Each row is a point. Two turns around zero, p and q, are shown by what they do to some points. Where does a point land after both, in the order given? Backwards means that the second turn is done in reverse. Each puzzle has new turns, and all numbers are rounded.
(in the rows, 128 means zero)

Turn p:
[127 172 134] -> [136 168 111]
[137 138 163] -> [118 156 151]
[ 90 148 146] -> [ 94 151 107]
[ 95 106  62] -> [133  72  76]
[150  88 187] -> [101 127 198]
[170 116  76] -> [187  94 126]
Turn q:
[183  93  90] -> [190 154  94]
[135 153 150] -> [129 117 160]
[113 169 167] -> [104 106 177]
[ 83 129 177] -> [ 83  80 138]
[164 121  72] -> [165 180 108]
[ 88 103 112] -> [ 95 131  91]
Where do these land?
p, then q: [ 57 117 107] -> [ 89 163  75]
q, then p: [166 153 107] -> [149 169 147]
q, then p: [142 115 101] -> [158 137 116]
p, then q backwards: [147 126 198] -> [119 199 116]

Turn p:
[125 105 109  90] -> [112  92 121 101]
[119  83 134 125] -> [124  88 114 147]
[138 159 183 101] -> [ 94 145 185 141]
[119 135  85 225] -> [198 174  65 151]
[104 154 148  82] -> [ 72 138 146 113]
[140 141 109 193] -> [182 163 106 144]
[151 119 128  80] -> [114  96 158  99]
Turn q:
[140 150 111 172] -> [ 89 163 117 129]
[114 183  86 116] -> [107 132  98  67]
[ 88 122  89 100] -> [135  89  83 109]
[141 113 190 152] -> [122 132 186 166]
[157  71 165  99] -> [189 122 157 170]
Where do these land?
q, then p: [ 78 130 134 100] -> [124  72 117 135]
q, then p: [114 148 135 146] -> [101 129 115 137]
p, then q backwards: [ 98 146 109 171] -> [160 114  83 140]
q, then p: [207 111 154  96] -> [159 163 206 128]
q, then p: [194  76 124 114] -> [191 169 167 120]
q, then p backwards: [ 83 117 164 112] -> [152  84 146  99]
q, then p backwards: [122 169  77 157] -> [ 72 154  98 108]

Turn p:
[107 137 166 131  72 148] -> [130 104 156 143  68 111]
[147 125 161 136 160 166] -> [145  80 145 104 150 138]
[ 76 153 185 139 100 186] -> [ 96  60 177 134  76 124]
[139  92 101  92 180  89] -> [124 151  70 108 182 107]
[148  84  89 168 145  89] -> [152 169 122 166 186 119]
[140 163 125 120  82 159] -> [139 123 136 129  72 163]
[119 127  60 106 180 114] -> [ 91 157  77 125 177 158]
[125 192 168 157  71  99] -> [129 164 199 114  65 119]
[151  80  97 104 161 102] -> [146 145  73 128 175 114]
Turn q:
[ 72 114 106 117  93 134] -> [ 91 167 113 123  83 138]
[139 159  70 131 159  93] -> [108 126 103 129 160  60]
[161  99 145 150  82 142] -> [183 134 121 153 101 151]
[173  89 152 139 122 191] -> [173 107 105 153 139 195]
[173 188 110 134  89 144] -> [178 184 119 128 170 111]
[ 96  92 142  82 150 105] -> [ 94  91 131  85  94 135]
[ 81 154 171 142 201  88] -> [ 68  88 204 125 148 107]
Where do these land?
q, then p backwards: [ 95 132 102 209 173 176] -> [ 61  95  61 176 134 142]
q, then p: [118 166 166 114 153 131] -> [114  90 127  89 136 104]
q, then p backwards: [124  99 131 177  81 123] -> [130 119 111 143  58 130]
q, then p backwards: [122  55 178 132 148  95] -> [113 144 172 126  92 203]
p, then q: [158 116  67 112  57 143] -> [171 187  91 182 153 122]
q, then p: [151 102 113  96 124 169] -> [132 118  88 143 135 174]
p, then q backwards: [186 148 140  71 178 128] -> [164 133 124  38 124 144]
q, then p: [ 81 162 130 129 101  77] -> [105 155 155  98  80  89]
p, then q: [117 172 125 112 139 111] -> [106 157 136  94 128 141]

Turn p:
[146 121  96 114 127 148 133 140] -> [124 112 105 131 160 113 117 127]
[ 95 104 111 117 147 141 102  80] -> [125 148 151 117 155 162 102  84]
[131 135 111 138 109 119 102 118] -> [115 148 109 121 121 139 107 133]
[169 166 115 193 116 165 190 179] -> [120  91  69 212 116 111 171 163]
[ 98 141 152 106 105 102 146 137] -> [104 118 149 101  94 112 149 123]
[111 140 158  95 133 132  89 113] -> [142 152 138  78 131 146 146 115]
[147 129 108 160 171 111 146 162] -> [136 143 137 181 143  94 130 158]
[116  93 149 122 114 131 108 124] -> [130 115 150 102 130 158 116 138]
[138 122 153 107 129 104 134  98] -> [156 126 144 107 102 120 115 110]
Turn q:
[127 109 168 102 140 140  88 143] -> [126 112 139  93 139 165 110  92]
[109 120 126 117 117 109 139 141] -> [127 111 103 118 127 112 135 124]
[113 135  37 107 123 173 107 109] -> [167 168  73 179  97 169 111 142]
[139  96  81 106 147 109 120 133] -> [186 118 107 133 128 120 101 132]
[106 154 140 225 133 169 142 126] -> [ 76 131 170 208 136 131 167 120]
[145 147 145 117 140 118 124 135] -> [121 142 138 107 149 122 116 127]
[137 132 144 105 131 125 155 131] -> [127 127 126 100 144 126 141 148]
[133 109 159 198 121 104 110 105] -> [110 108 190 150  99  97 133 100]
[141 137 109 114 107 126 116 146] -> [120 131 106 127 123 128  96 139]
[115 150 158 111 136 104 151 113] -> [120 145 128  93 140 106 159 123]
[144 119 141 106 114 130 155 125] -> [127 118 128 100 126 131 137 159]
Where do these land?
q, then p backwards: [150 152 137 119 171 185 122 108] -> [ 98 113 143 157 165 144  75 120]
q, then p: [ 85 106 111  98  90 116  87 108] -> [100 111  81 107 121 140  78  99]
q, then p: [ 88 119 109  93 129 124 147 123] -> [120 110 103 147 142  95 102 111]
q, then p: [150 147 139 118  93 109 142 133] -> [ 97 137 145  97 132 109 135 140]
p, then q: [119  99 106 169 125 156 145 121] -> [128 111 154 173 123 152 139 105]
p, then q backwards: [152 175 177 122 167 107 149 148] -> [110 116 106 137 143  97 170  64]
q, then p: [154 118 115 126 102 119 112 144] -> [116 140 127 103 139 144 112 154]
p, then q: [165 162 110 169 108 115 101 135] -> [107 142  90 175 131 116  91 137]
q, then p backwards: [168 130 109 125 142 119 131 122] -> [150 107 129 131 148 103 111 135]
p, then q: [ 94 108 138 124 139 132 156 166] -> [124  88 141 113 148 120 165 114]
p, then q backwards: [ 83  92 156 145 142 126 115 100] -> [151 116 160 142 147 170  96 105]

Turn p:
[139 125 132 113 170 111  50  82 140] -> [120  95  66 167 163  85 100 146 117]
[160  71 163 129 178 101  85 135  86] -> [102 136 108 124 100  46  86 164 102]
[ 77 108 124 147 143 115 138 183 147] -> [ 98 170 123  75 146 124 146  97 119]
[109 123  99 137  91 129 143 170 131] -> [117 160 147  96 137 157 150 136 153]
[166 147 107 145 148  94 104 102  77] -> [100 128 115 182  99 109  89 140 163]
[104 123 139 175  84 133 148 122 178] -> [145 100 113  75 123 153 168 102 156]
[147 128 114 121 103 102 221 192 179] -> [193 197 180  87 124 134 158  85 161]
[146  61 111 131 170 133 115  60  97] -> [ 93  78 140 167 119  48 146 151 124]
[115 203  91 115 111 181 180 146 161] -> [156 130 182 138 168 211 131  81 136]
[125 168 137 110  45 198 138 174 166] -> [179 121 160  76 157 226 130 154 125]
[102 126 150  83 131  98  88  81  92] -> [113 126  76 182 114 120 144 162  87]
[147 153 168 131 163 140 125  88  83] -> [120  93 126 169  85 122  88 119  95]
Turn q:
[186 106  93 117 108  94 162 149 167] -> [134 157 124 182 132 112 138 188  82]
[189 107 115 140 174 133 173  86  69] -> [142 106 136 186 175 128 173 156 198]
[ 91 153 111 117 137 115 158 177  74] -> [188 137 124  77 176 140 132 132 127]
[ 98 159 166 109 105 189 154 113 115] -> [149 149 180  92  88 142 130 105 170]
[121  75 154  98  83  92  89 117 181] -> [ 88  97 125 123  68  86 135 142  65]
[107 170  91  75 173 103  70 162 105] -> [ 92 156  82  53 190 111 122 134 128]
[107 137 174 132 107  99 114 171 186] -> [128 124 142 112 102 103  63 123  71]
[172 112 144 150 101 172  73 115 104] -> [ 97 136 140 163 123 102 164  58 137]
[120 185 121 187 102 134 124  88 150] -> [ 98 133 158 148 124 204 103  98 119]
[ 89  76 112 154 190 151 164 103 129] -> [164  87  70 144 101 152 122 144 185]
Where do these land?
p, then q: [185 183  97 159 146 162 186 108 116] -> [ 82  86 156 173  66 108 106  82 131]
q, then p: [108 109 145  78  60  91  73 159 107] -> [123 180 136 191  66 120 165 151  89]
q, then p backwards: [106 164 114 141 164 106 168  81 101] -> [137 156  92 141  71 172 101 132 142]
q, then p: [111 167 161 142 148 129 140 156 125] -> [143 109  96 141 149 108  95 150 111]
q, then p: [ 98 100 116  97  78 115  96 143 195] -> [ 96 167 133 154  96 185 153 183 137]
q, then p: [196 133  99 188 169 189 157 163 122] -> [129  72 109 128 145 128  72  60 199]
p, then q backwards: [125  69 173  82 100  85 126 150 142] -> [120  93  90  62 106 129 150 181 132]
p, then q backwards: [103 109 154 151  98 135 117  94 123] -> [ 96  89 115 116 124 111 118  95 126]
p, then q: [112 100 131  61 123 173  85 105 159] -> [184 117  90 143 186  90 130 136 162]
q, then p: [172 130 144 143 133  76  74 143 138] -> [ 57 141  92 141 109  98 135 112 115]
q, then p: [ 93 142  75 166 190 147 186 107  78] -> [163  86 193 105 206 101  97 109 142]

Turn p:
[148 135 164  86  88 120 122 134 158] -> [117 154 130 142 121 100 118  68 102]
[146 139  82 199 154 113  31 147 122] -> [155 126 197  64 163 186  87 142 176]
[140 133 137 147  94 137 154 133 105] -> [100 133 139 145  98 123 111 150 113]
[139 116  93 111  87 123 154 122 178] -> [158 121 130 107 104  76 120 118  85]
[119 101 136 197 164 132  73 139 134] -> [166 146 161 119 134 163 114 147 202]
[ 97 101 159  91 131  89 154 119 102] -> [ 91 159  83 134 143  96 164 133 138]
[146 150 133 146 161 125 127  99 123] -> [123 103 105 117 119 160 113 122 149]
[127 132  79 115 117 196 135  93 110] -> [144  94 144 121  92 163 173 146  79]
[ 69 143 156 101 116 107 165 142 140] -> [129 164  78 164 157 101 129 138 100]
[148 130 141  86 168 140 165 152 107] -> [ 97  80 115 168 147 113 153 116 134]
Turn q:
[132 111 145 147 145 157 158 125 117] -> [102 102 137 140 144 104 109 111 124]
[171 179 148 151  91 100  96 128 174] -> [146 162 166 154 109 183 172 102 162]
[146 119 171 101  86 129 150  89 145] -> [131 156 166 114 114  79 146 100 157]
[143 135 118  75  92 116 164 151 111] -> [170 155 117  90 170 108 129 112 144]
[ 95  78 169 135 139 113 147 129  93] -> [ 98 138 132 148 153  71 122 161 101]
[118 102 159 128 143 140 141 176 113] -> [104 132 101 158 169 105 114 137 137]
[ 66 149 113 152 163 182 130 126  81] -> [ 59  76 107  90 145 144 111 155 105]
[143 161  70 132  76 155  72 137 162] -> [138 150  89 101  83 198 151  81 131]
[134 128  83 127 174 107  73 104  97] -> [159  79 104 129  97 149 154 169  89]
[154  97 154 100 154 107 134 112 157] -> [160 126 142 161 107  87 119 138 154]
[144 151  70 170 101 136 169 139 153] -> [141 136 147 112 138 181  86  73 104]
[ 90 126 136 119 172  94  99 121 133] -> [128 123 126 141 107 131 125 199 128]
Where do these land?
q, then p backwards: [ 91 134 116  77 172 157  95 102 117] -> [143 109  91 160 153 105 178  85 112]
q, then p backwards: [ 58 134 101 115 116 144  86  99 137] -> [132 125 111 156  94 107 144  61  89]
p, then q: [108 105 126 125 144 156 103  95 147] -> [147 116 146 116 135 119 119  78 146]
q, then p: [102 138 133  65  97 115 161 152 124] -> [134  91 110 118 180 124 114  77 114]
q, then p: [130 134 112  91  75 169 174 186 114] -> [156  79  82  78 157 160 155  91 118]
p, then q: [176 145 153 163 139 111 185 106 147] -> [136 180  95 129  75 144 141 121  86]
q, then p: [165 121 159 164 125 115 149 132 116] -> [121 131  96 137 108 147 113 143 174]
q, then p: [195 117 126 148 122  94 135 145 158] -> [120 109 129 121  70 160  87 121 157]
q, then p backwards: [106 139 159 129 141 140  65 104 128] -> [133  93 133 132 133 148 159  99  74]
p, then q: [187 124 116 171 121  93 138 111  98] -> [117 190  87 114  98 114 133 154 150]
p, then q: [ 69 157  88 135 148 143  77 161 128] -> [124  52 108 165 159 122 125 120 169]
q, then p: [150  89 145 154 135  99 168 144 121] -> [106 130 120 114 133 161 100 137 183]
